Each row of a before or after table is a point. The points were changed in one or more steps. Then noise was added and the rows were shuffled. The steps act on columns, c1 being the first. What was done? A step turns or swaps two columns, mirrors them in a line or flattens them onto one, adds a multiple of one to another, or multiplies or shifts one. Angles are multiples of 10 degrees, from the lower column toward the higher: turns from -170 to 170, lines from 10 to 170 but not 90. Use the fewest steps. Two steps may share a column if one is a turn and the other turns, adds or multiplies; they go together, in the order done. Otherwise the lowest column goes first.
(in the rows, 128 means zero)

Before (13 x 2)
[[190 128]
 [148  59]
 [ 76 216]
 [108 187]
 [135 155]
 [ 97  83]
 [ 95 127]
 [ 98  96]
 [103 147]
 [ 97 177]
 [ 76 101]
 [169  78]
 [116 164]]
After (13 x 2)
[[122 219]
 [215  77]
 [139 169]
 [229 127]
 [145 150]
 [191  49]
 [132 134]
 [144 171]
 [132 102]
 [116  95]
 [179 151]
 [154 153]
 [137  79]]
Steps: shift c1 by 40

Before (10 x 6)
[[136 116 138 109 108  89]
 [131 120 121 124 109  96]
 [132 117 148 112 159  88]
 [127 141 111 116 136  86]
 [119 116 182 170 188  88]
 [136 188 129 161 126 117]
 [119 131 111 116 113 196]
 [117 133 117 136 111 120]
 [ 96 162 109 161 115 143]
 [107 173 133 119 107  91]]
After (10 x 6)
[[152 248 129 161 126 117]
 [125 155 118 115 142  86]
 [136 111 119 124 113  95]
 [141 107 148 112 150  88]
 [101 104 179 171 165  87]
 [ 94 138 117 135 116 120]
 [ 32 196 113 161 123 142]
 [152 103 129 109 105  89]
 [101 134 113 116 119 196]
 [ 65 218 126 119 107  90]]
Steps: multiply c1 by 3; multiply c2 by 2; turn c3 and c5 by -20 degrees; multiply c3 by 0.7

Before (13 x 11)
[[140  42 103 170 191 120 110 159 130 213 152]
 [149  50  74  73 201 166 165 144 120  91 150]
 [136 139 146  90  91 115  89 183 153 177  96]
 [133  62  96 149  35 147  90 103 113 146 137]
 [130 117 143  92 131 105 139 123  89  61  49]
 [102 131 169 100 179 125 182 127  35  65 182]
 [173 124 100 162 170 144 157 128 129 105 143]
 [155 106 150  80 131  55 176 101 146 169 149]
 [ 92  73 142 143 203 224 101 165 142 160  70]
 [120 133 132 110 175  85  47 123 188  70  61]
 [ 69 131 105 155 137  99 165 125 100  77 125]
 [140 104 108 129 138  81 152 144  63  56 174]
 [166 134  81  41 123 175 115 112  89 171  94]]
After (13 x 11)
[[199 123  98 160 186 141 143 130 134 103  97]
 [ 70 123 143 142 180 205  71 194 173 162 155]
 [162  93  74  76 227 155 150 198 144  92  91]
 [132 118 144  93 176  94  49 131 108  60 118]
 [145 123 106 129 190  66 176 156  91  55 103]
 [171  94 150  79 103  80 151 129 101 171  80]
 [117 126 130 111 216 124  62 120 124  68 210]
 [ 35 129 105 155 172  95 125 122 110  76  94]
 [188 121  81  41  92 148  93 114 140 171 139]
 [148  96 102 170 131 124 153 212 126 213 144]
 [142 178 145  92  55 130  95 154 127 174 165]
 [ 88 131 169 103 222  87 181 123 105  63  75]
 [137  66  98 147  24 138 137 164 131 147 168]]
Steps: multiply c1 by 1.6; turn c2 and c8 by -50 degrees; add -0.7 times c10 to c5; flatten c6 and c9 onto the line at 30 degrees; turn c7 and c11 by -90 degrees

Before (8 x 18)
[[125 135 159 211  48 108 118 152  82 127 105 144 112 148 173 145  60 159]
 [131 189 184 144 106 140  88  89 137 136 158  99  99 174  51  77 160 160]
 [148  63 100 110  83 195 133 131 214 165 195 176  89  87 175 198  92 129]
 [143 176 101  99 155 180  73 179  96 122  75 143 136  55 146  92 161 100]
 [175  98 111 219  60 138 182  97 110 165 127 183  78  59 111 190  93 130]
 [ 72 118 178 156 133 209  77 106 102 120 161 107  86 167  68 118 105  88]
 [ 99 149 122 166 155 150 196  86 192 108 142 205  90 137  90 190 155 132]
 [ 53 189 137 112  42 172 197 159 187 133  98 105 165 153  70  76 159 137]]
After (8 x 18)
[[128 162 164 132 176 182  75  98  95 119  76 106 131  55 147 100  92  98]
 [106 198  74 153  95 138  89 150 140 130 155 149 102 175  50 106  71 161]
 [128 147  84  48 105 137 183 162 124 122 129  54  79  60 110 154 195 129]
 [139 179  51  90 163 110 117 151  87 111 109 120 110 147 172 188 155 162]
 [168 182 133 147 168 171 198 149 182 146  98 196 166 153  74 105  70 134]
 [197 168 112  95  82 150 195 134 181 149 143  87  89 137  88  90 183 133]
 [159 133  71 139 106 211  77 131 101 117 160 182  89 166  69 153 123  92]
 [149  55 164 122 137 192 133 145 217 162 194  74  88  85 174 150 203 129]]
Steps: turn c1 and c12 by -140 degrees; add 0.5 times c4 to c2; turn c3 and c4 by 140 degrees; multiply c5 by 0.4; turn c5 and c8 by -110 degrees; flatten c9 and c10 onto the line at 20 degrees; turn c16 and c17 by 100 degrees

Before (10 x 32)
[[115  61  97 162 156 127 137 213 115 182  76  78  50 156 174 101 211 164
  126 129 107 134  83 180 167 136 142 143  84 164 177 150]
 [113 145  79 168  47 165  90  77 125  69  64 158 142 119 122  87  40 130
  118 110  89 144 140 112 113 158 140 147 110 111 120  63]
 [111 176 165  91 150 171 144  85 176 106 128  90 140 145  85  71 140 145
  154 170 183 119 110 114 214 172  78 183 178 174  94  77]
 [137 156 204  79 151 163 164 107 148  85 122 130 101 131  92  59 138 159
  167 116 157 145  95 164 145 180  77 122 194 171  70  76]
 [104 100 141  90 118 150 172 191 138 197 113  99  79 179 120 100 143 129
  127 151  93 118  97 144 153 112 112 126 112 151 182 124]
 [173 117  93 195  33 150 119  91 122  67 114 147 139 131 124  96 136 147
   87 130  96 147 141  64 107 158 118 107 151 105 134 115]
 [140  92 101 126 163 132 181 182 120 177  51 136  79 136 177 118 169 140
  169 160 157 140  86 162 141 102  93 103 106 145 180 197]
 [150 138  76 204  45 205 158  77 133  96 100 175 120 118 179 104 109 130
   80  86 108 150 185 109 124 129 121 139 172 128 132  69]
 [109  77 100 127 109 105 148 210  82 179 102  75 135 127 192  82 188 159
  115 133 132 102 147 170 166 128 117  84 100 216 185 146]
 [119 150  93 249  44 123 147  70 135 117  74 163 135 134 111  94  82 126
   88 145  96 130 127 115 109 152 160 108 149 135 116  59]]
After (10 x 32)
[[115  58  96 150 158 126  77 211 115  62  79  77  68 157  67  76 208 165
  126 129  92 132  83  89 139 134 143 141  84 167 137 151]
 [137 157 208  93 153 162 132 108 149 154 124 131  82 129 142 129 137 159
  168 116 212 142  94  91  85 182  78 118 194 169  39  80]
 [173 117  95 179  34 149 130  93 121 207 115 147 142 131 145 104 136 148
   86 130 106 143 139 165 138 159 118 106 154 106 109 114]
 [149 135  73 181  42 204 141  75 134 164  96 174  97 118  96 111 109 131
   79  89 118 150 185 138 168 131 118 136 172 131 110  70]
 [110  72  99 127 109 102 146 210  81  64 104  76 122 128  57  53 189 160
  115 131 144 104 147  73 153 126 117  84 101 216 131 147]
 [112 177 165 103 151 171 148  84 178 151 128  92 126 142  87 117 142 141
  158 171 234 118 112 171  38 173  78 183 181 176  64  77]
 [113 145  78 153  47 163 116  79 125 187  64 162 168 119 145 106  39 130
  119 108  74 146 140 122 131 158 138 149 108 111  93  66]
 [116 153  93 216  46 124 144  70 139 139  73 161 115 136 153 116  84 126
   88 142  67 131 127 143 128 149 162 108 153 138  94  61]
 [139  92 100 128 163 134 129 180 121  73  54 138  58 137  92  83 169 142
  170 161 192 139  86 105 159 102  95 102 105 144 154 196]
 [107  99 140 102 118 149 119 191 140  55 113  99  61 180 115  67 144 129
  127 154 111 120  97 144 105 111 111 127 111 151 138 127]]
Steps: multiply c4 by 0.7; turn c7 and c13 by -50 degrees; turn c10 and c24 by 160 degrees; add 0.7 times c9 to c24; turn c15 and c25 by 130 degrees; turn c16 and c31 by 50 degrees; add -1 times c27 to c21

Before (13 x 64)
[[151 102 140 123 116 125 106 118 123 113 123 128 149 135 140 146  90 161
  137 238 137 133 114 152 132 120 127 116  83 151 116 125 144 156 144 110
  117 125 102 144 142 105 117 170 141 123 136 131 107 115 155 117 132 133
  169 124  46 106 146  81 154 118 139 111]
 [121 105 143 134 116  93 146 239 102 121 145 126  97 152 160 115 164 157
  124 104 104 129 123 154 142 117 148 113 146 152 104 134 141 150 133 138
  150 126  92  96 104 122 133 143 159  99 139 153 164 125 145 132 121 106
  131 113 154 147 146 159  33 122 134 107]
 [115 108 147 111 134 145 112 154 130 146 137 139 118 146 112  33 122  92
  125 113 121  79 119 150 121 118 101 109 147  87 104 132  77 132 108 139
  167 138 125 108 130 137 145 166 130 114 130 148 120 105 125 143 112 115
  101 154 141 152 129 155 134 202 158 173]
 [128 109 136 127 130 133 115 105 132  72 138 101 149 135 156 158 146  94
  154 106 107 113 115  74  83 112 143 106 150 156 114 139 132 129 150 138
  115 131 155 136 148  85  95 173 142 100 123 152 170 120 127 135 134 132
  121 170 140 146 149 139 146 121 149 117]
 [124 122 146 124 144 145 131 114  83 154 130  85 113 143 155  88  74 143
  142 115 111 124 117 147 137 123 149 111 143 133 150 152 148 172  38 147
  139 128 128 134 135 110 111 167 160 151 127 165 112 138 151 134  91 125
  112 103 161 147 142 122 150 115 154 146]
 [115 103  74 131 109 140 110 119 132 149 131  51 149 142 155 132 150 145
  131 162 132 101 113  94 135 127 140 114 123  93 100 154 117 170 156 113
  127 130 126 127 135 133 141 156 168 100 114  89 135 129 126 153 110 119
  104  99 154 149 119 152 147 122 112 133]
 [117 144 133  68 135  97 111 122 127 118 141 129 144 171 151 156 169 146
  130  95 184 125 161 155 134 119 152 129 144 158 141 124 137 134 145 142
  118 140 135 133 118 136 147 142 162 129 108 164 135 112 139 124 103 101
  122 142 108 106 135 156 133 118 160 113]
 [129 105 120 103 134 129 109 106 121 137 137 136  20 170 156  49 143 128
  127  99 111 114 147 155 132 109 141 119 106 139  98 165 133 142 155 130
  122 127 104 128 133 109 113 124 168 117 117 133 102 138 128 147 151  87
  137 121 150 136 140 105 131 111 148 104]
 [119 107 134 127 126 140 110 142 123  84 141 122 145 148 157 143 153 107
  138  95 128 131 138 148  94 104 153 151 124 156 104 148 133 158 145 144
  122 128 134  86 146 141 143 146 166 118 108 125 114 101 135 141 150 135
  110 128 125 146 131 147 127 113 148 115]
 [192 120 142 132 125 152 108 104 132 127 137 101 120 154  75 104 166 112
  151  90 122 113 121  68 144 114 151 123 148 112 126 183 118 158 137 149
  131 140 159 103 128 140 112 163 149 107  95 154 185 109 182   7 130 129
  101 140 157 105 123 152 144 121  70 118]
 [119 118 137 114 122 151 114 111  98 133 134 138 112 138 142 151 163 146
  175  92 103  83 125 133  98 115 133 119 113 155 100 142 141 156 127 148
  132  92 118 144 121 134 103 158 148 116 107 124 102 147 122 142 150 129
  116 115 159 125 131 141 140 114 148 105]
 [164 115 118 126 115 150 159 115 100 155 136  71 111 142 169 159 167 161
  126  93 163 116 122 146 147 118 124 149 150  74 109 126 147 128 145 147
  118 133 103 144  98 123 142 165 154 171 136 151 113 115 116 123 151 135
  125 143 153 156 119 121 122 110 137 134]
 [120 104 144 130 132 132 138 124  97 150 126 137 144 148 136 137 141 114
  141 149 139  58 119 151 101 112 129 134  90  96 140 159  94 151 157 145
  142 120 109 132 144 124 143 124 132 139 124 140 111 102 121 129 155 126
  114 107 162 150 142 131 122 163 141 134]]
After (13 x 64)
[[193 118 141 134 124 160 105 106 132 128 136 103 118 155  75 150 164 114
  152  90 119 115 119  75 144 114 198 121 148 110 126 183 120 157 138 148
  132 138 157 102 130 138 111 162 150 109  96 143 182 111 182   9 130 132
  115 120 157 105 133 151 121 122  70 118]
 [121 105 144 134 117 108 148 237 103 122 145 127  98 151 163 145 164 156
  124 106 109 131 122 163 142 117 188 112 146 154 102 133 141 150 133 139
  149 124  94  95 104 122 135 141 157 104 139 133 163 121 146 133 122 106
   87 155 153 147 145 158 103 124 131 108]
 [118 105 146 131 131 119 137 125  98 149 126 135 144 148 133 128 139 116
  142 151 146  57 119 143 100 111 133 136  91  96 140 160  95 150 160 146
  142 121 109 131 144 125 144 123 133 138 127 115 109 100 118 127 154 124
  116 146 162 149 122 133 122 163 141 135]
 [164 116 118 125 119 123 157 113 101 153 137  73 110 142 173 120 166 163
  125  93 157 115 124 132 145 120 115 148 149  72 112 123 147 126 143 148
  117 133 104 143  98 122 144 163 156 152 136  96 112 114 115 124 149 135
  123  98 153 156  85 121 126 108 134 135]
 [125 122 148 124 145 124 130 114  82 155 132  85 113 141 155 163  74 143
  140 115 121 122 115 136 137 124 193 112 144 133 151 152 149 173  37 147
  139 129 129 136 133 110 114 164 160 143 127 154 110 137 150 134  91 125
  125 159 161 144 112 123 127 115 153 145]
 [117 101  75 133 111 147 111 120 132 149 132  51 150 141 154 113 149 143
  129 162 141  98 112  98 135 127 167 114 123  94  99 154 118 170 157 113
  126 131 124 127 134 132 143 158 169  99 114 134 134 129 125 154 111 120
  118 155 154 151 138 153 122 123 112 134]
 [114 106 146 112 132 120 112 154 133 147 135 140 116 147 112 181 123  92
  122 115 112  78 118 138 120 117  47 109 145  88 106 133  79 130 107 138
  167 138 125 109 128 136 145 165 131 118 130 205 119 105 126 143 114 117
  110 107 142 154 138 155 118 203 158 173]
 [149 104 138 125 115 117 106 119 121 114 125 127 148 134 140 119  90 159
  137 242 138 132 118 147 133 120 125 117  83 150 118 122 142 158 145 108
  117 124 102 143 142 103 118 170 140 129 136 113 106 115 156 115 130 133
  170 128  47 107 145  82 151 120 138 110]
 [116 145 131  69 134 109 111 124 125 117 140 128 143 169 149 127 170 147
  131  95 176 125 162 164 132 116 200 129 147 155 141 121 137 133 147 141
  118 142 135 134 116 136 145 142 160 133 107  96 132 110 137 124 103 102
  128  94 108 106 135 155 129 118 159 115]
 [128 111 136 128 132 152 118 105 132  73 139  99 150 134 159 121 147  91
  155 106  95 111 114  85  84 112 174 106 150 155 112 138 132 130 151 136
  116 134 155 136 148  85  93 174 143 114 122  99 168 118 127 136 135 133
  132  96 139 148 163 139 131 124 149 117]
 [116 108 133 127 125 122 109 141 124  85 141 121 145 150 160 120 153 106
  133  94 130 129 137 138  94 102 204 151 121 154 102 149 134 158 144 145
  121 127 134  86 146 140 141 143 166 120 107 116 113 102 135 142 149 137
  113 130 127 147 133 148 120 115 147 114]
 [119 118 136 115 121 134 115 110 100 133 135 140 114 137 142 115 162 147
  175  91 112  84 126 125  96 113 143 118 114 155 101 141 139 154 125 150
  133  91 117 144 121 137 101 159 149 112 106 111 104 145 120 141 150 128
  123 147 158 125 124 144 128 114 149 106]
 [130 105 120 102 134 117 109 105 121 136 137 137  21 171 155 168 146 127
  126 100 114 114 148 149 134 112 167 119 106 139  99 166 132 141 156 132
  122 128 103 131 134 109 113 124 169 122 115 196 104 137 129 148 151  87
  135 140 150 135 142 104 132 111 148 103]]
Steps: flatten c6 and c24 onto the line at 120 degrees; add 0.5 times c9 to c59; turn c46 and c59 by -30 degrees; multiply c48 by 0.4; turn c16 and c48 by -120 degrees; mirror c21 and c56 in the line at 170 degrees; multiply c27 by 3; flatten c55 and c61 onto the line at 30 degrees
